Rows are points. Each copy is the shape, with its points in the same order, turned, moved and blurred by noise. Say if it was mirrored as well.
(in the rows, 128 means zero)

Shape (7 x 2):
| 168 |  97 |
| 102 | 182 |
| 143 | 100 |
| 148 | 156 |
|  86 | 102 |
| 150 | 104 |
| 133 | 105 |
Copy 1 (7 x 2):
| 137 |  81 |
| 101 | 184 |
| 149 | 109 |
| 100 | 129 |
| 177 | 154 |
| 140 | 102 |
| 147 | 118 |
Copy 1 is: mirrored
Copy 2:
|  63 | 104 |
| 147 | 178 |
| 100 |  97 |
|  96 | 157 |
| 152 |  96 |
|  97 | 103 |
| 102 | 112 |
Copy 2 is: mirrored
Copy 3 (7 x 2):
| 132 |  58 |
|  85 | 155 |
| 141 |  80 |
|  93 | 100 |
| 176 | 126 |
| 137 |  79 |
| 138 |  91 |
Copy 3 is: mirrored
Copy 4 (7 x 2):
| 145 |  76 |
|  70 | 156 |
| 146 | 102 |
|  90 | 107 |
| 152 | 159 |
| 141 |  97 |
| 142 | 114 |
Copy 4 is: mirrored

Shape:
| 160 | 143 | 163 |
|  78 |  98 | 136 |
| 131 | 120 | 133 |
| 120 |  96 | 127 |
|  76 | 156 | 195 |
| 127 | 143 |  68 |
| 130 |  78 | 124 |
Copy 1 (7 x 3):
| 108 | 110 |  91 |
| 132 | 137 | 181 |
| 138 | 121 | 126 |
| 147 | 112 | 154 |
|  60 | 162 | 147 |
| 193 | 160 | 112 |
| 157 |  94 | 155 |
Copy 1 is: mirrored
Copy 2, 7 rows:
| 155 | 146 |  88 |
| 151 | 110 | 169 |
| 136 | 122 | 113 |
| 143 |  97 | 124 |
| 191 | 176 | 157 |
|  63 | 125 | 134 |
| 135 |  75 | 127 |
Copy 2 is: only turned
Copy 3 (7 x 3):
| 112 | 167 | 151 |
| 122 | 114 |  77 |
| 128 | 137 | 129 |
| 122 | 109 | 119 |
| 106 | 188 |  66 |
| 197 | 119 | 135 |
| 115 |  91 | 130 |
Copy 3 is: only turned
Copy 4 (7 x 3):
| 162 | 114 | 149 |
| 135 | 185 |  92 |
| 131 | 137 | 124 |
| 127 | 145 |  96 |
| 183 | 199 | 150 |
|  61 | 140 | 134 |
| 129 | 131 |  79 |
Copy 4 is: mirrored

Shape (9 x 4):
| 109 | 145 | 151 | 105 |
| 124 | 151 |  85 | 111 |
| 112 | 122 | 107 |  84 |
| 144 | 159 | 134 | 108 |
| 161 | 108 | 134 | 113 |
| 170 |  66 | 120 |  93 |
| 139 | 129 |  78 | 162 |
| 120 | 173 | 163 | 193 |
| 121 |  74 | 134 | 105 |
Copy 1 (9 x 4):
|  90 |  81 | 145 | 135 |
|  88 | 144 | 124 | 132 |
|  85 | 103 | 104 | 114 |
|  97 | 114 | 164 | 115 |
| 142 | 104 | 135 | 104 |
| 157 |  97 |  98 |  73 |
| 140 | 161 | 120 | 154 |
| 131 | 108 | 199 | 197 |
| 140 |  75 |  93 | 117 |
Copy 1 is: only turned
Copy 2 (9 x 4):
| 132 | 125 | 112 |  94 |
| 112 |  74 | 133 | 128 |
| 144 |  85 |  96 | 118 |
| 136 |  99 | 134 |  86 |
| 180 | 100 | 143 | 104 |
| 217 |  76 | 132 | 125 |
| 124 |  93 | 169 | 160 |
| 107 | 180 | 177 | 111 |
| 192 | 106 | 100 | 134 |
Copy 2 is: mirrored
Copy 3 (9 x 4):
| 112 | 132 | 119 |  97 |
| 141 |  95 | 111 | 134 |
| 157 |  92 | 128 |  98 |
| 140 | 142 |  97 | 113 |
| 171 | 148 | 132 | 108 |
| 210 | 133 | 165 | 105 |
| 156 | 110 | 132 | 185 |
|  79 | 185 | 118 | 167 |
| 162 | 116 | 177 |  97 |
Copy 3 is: only turned
Copy 4, 9 rows:
| 105 | 154 |  85 | 113 |
| 159 | 171 |  87 | 163 |
| 148 | 182 |  89 | 112 |
| 125 | 130 |  78 | 142 |
| 161 | 120 | 119 | 116 |
| 199 | 131 | 124 |  79 |
| 163 | 157 | 149 | 181 |
|  72 | 115 | 137 | 171 |
| 148 | 164 | 131 |  79 |
Copy 4 is: mirrored

Shape:
|  90 | 140 | 109 |  80 | 181 |  99 |
| 121 | 161 | 154 | 126 | 146 | 158 |
| 181 | 129 |  85 | 176 | 147 | 146 |
| 131 | 161 | 150 |  89 | 132 |  96 |
| 160 | 143 | 136 | 116 |  88 | 121 |
| 119 |  69 | 108 | 115 | 103 | 105 |
|  81 | 130 | 104 | 126 | 165 | 146 |
| 159 |  90 | 120 | 150 | 184 | 144 |
| 106 | 133 | 198 |  77 | 125 | 174 |
| 142 | 121 | 176 | 193 |  95 | 141 |
Copy 1 (10 x 6):
|  98 | 163 | 122 | 110 | 168 |  59 |
| 129 | 141 | 165 | 105 | 123 | 126 |
| 175 | 104 | 129 | 193 | 106 | 110 |
| 131 | 191 | 124 | 107 | 160 | 125 |
| 140 | 164 | 108 | 134 | 125 | 165 |
| 112 | 113 |  62 | 117 | 148 | 137 |
|  89 | 111 | 143 | 120 | 134 |  82 |
| 170 |  81 | 119 | 129 | 129 |  89 |
| 120 | 145 | 143 |  43 | 104 | 150 |
| 160 |  94 | 155 | 138 | 140 | 197 |
Copy 1 is: mirrored
Copy 2, 10 rows:
|  79 | 115 | 103 |  88 | 138 |  96 |
| 122 | 123 | 161 | 152 | 134 | 129 |
| 177 | 177 |  95 | 159 | 167 | 147 |
| 103 | 116 | 132 |  96 | 103 | 152 |
| 158 | 116 | 132 | 110 | 128 | 187 |
| 174 |  71 |  76 |  97 | 144 | 134 |
| 106 | 104 | 111 | 140 | 173 |  94 |
| 177 | 154 |  98 | 145 | 137 |  90 |
| 138 |  72 | 200 | 120 | 113 | 115 |
| 180 | 100 | 128 | 198 | 112 | 171 |
Copy 2 is: only turned
